Each row of a before or after table is a point. The points were changed in one or more steps. Then noise was added and the rows were shuffled. The steps act on how far a point lies along the listed directions, d1 being the first. What was done? A step turns or swaps two directions, mirrors them in a line or flattens them onto one, adds a multiple of one to another, or multiplies one. Angles are multiples of 10 degrees, from the lower direction toward the higher: turns from -170 to 170, lines from 10 to 170 but not 90. Use the fewest steps. Two steps may share a direction if one is a turn and the other turns, adds or multiplies; they go together, in the order done. Otherwise the lowest direction goes first.
In the rows, zero is written as 128.

Directions:
(1): [129  81  82]
(2): [ 83 161  93]
(3): [ 80  96 160]
Before:
[[ 86 115 163]
 [158 167 126]
 [129 114 135]
 [125 118 101]
 [147 140 118]
 [142 172 107]
 [114 103 122]
 [158 117 122]
 [117 168  88]
 [ 86 154 168]
 [143 113 164]]
After, 11 rows:
[[222 163  93]
 [ 41  47 193]
 [105 120 132]
 [148 159  83]
 [133 160 139]
 [216 157  71]
 [173 156  98]
 [210 170 129]
 [ 84 124 158]
 [ 91 100 109]
 [ 92  44 184]]
Steps: turn d1 and d2 by 140 degrees; multiply d3 by 2.5

Directions:
(1): [108 118 173 111 202 111]
(2): [ 68 151 174 133  97 167]
(3): [166 177 124 107 156 188]
Before:
[[185 136  85 116 140 150]
 [110  77 140 128 142  85]
 [103 103 147 127 135 118]
 [113 126 157 104 118 145]
 [ 92 120 188 114 188 109]
 [123  98 135 132 139 114]
 [139 134 134 125 119 161]
 [ 78 106 154 140 108 120]
 [ 95 125 127 138 119 131]
 [106 110 112 154  82  90]
 [128 124 133 117 148 119]]
After, 11 rows:
[[ 80  93 149 140 110  98]
 [114 141 134 120 116 133]
 [167 142 138 103 157 171]
 [129 125 158  96 144 133]
 [202 179  82 104 134 214]
 [ 52 134 185 133 106 141]
 [ 90  90 140 148  94 106]
 [ 91 103 130 140 141 100]
 [ 55  49 143 159  57  57]
 [ 87  48 114 167  95   4]
 [ 63  58 158 144 124  51]]
Steps: swap d1 and d2; multiply d3 by 2.5

Directions:
(1): [127 142 144 161  39 140 152 165]
(2): [ 84 191 197 118 152 140 140 128]
(3): [168 100 170 187 167 109 172 143]
(4): [ 83  94 111 126 157 177 137 198]
(5): [138 172  79 101 140  95 197 152]
(6): [ 58 122  97 185 128 108 147  86]
Before, 12 rows:
[[118  89  96 181 190 130 132 124]
 [ 72 133 104 167 166 113 178 108]
 [100  87  92 143  98 124  99 105]
 [108  98 127 175  95 112 111  80]
 [166 140 216 115 167 138  33  62]
 [ 76 126 173 114 130 153 122 117]
 [ 96  94 120 132  70 199  78 154]
 [104  93 119 149  69 138  84 105]
 [185 117 205 154  57 157  83 157]
 [ 73  79 134 153 154 178 123 150]
 [139 161 134 110 117 102 143 145]
 [ 93 104  42 138 169 130 141 133]]
After (12 x 8):
[[ 48 124  85 133 137 177  88 143]
 [176 133 145 113 106  98 133 136]
 [158 179 179 154  84 111 154 146]
 [ 39  61  93 147 162 214 139 207]
 [113  61 111 154 117 136 155 133]
 [ 45 112 108 121 196 187 102 167]
 [ 88 136 175 168 154 112 133  98]
 [ 73  94 155 169 194 185 159 187]
 [210 147  85 134  87  70  81  18]
 [ 91  95  93 152 116 153 117 126]
 [105 146 155 162 103  99 115  55]
 [ 71 119 156 155 163 121 123  99]]
Steps: turn d1 and d2 by 150 degrees; turn d1 and d3 by -140 degrees; multiply d4 by 2; flatten d5 and d6 onto the line at 120 degrees
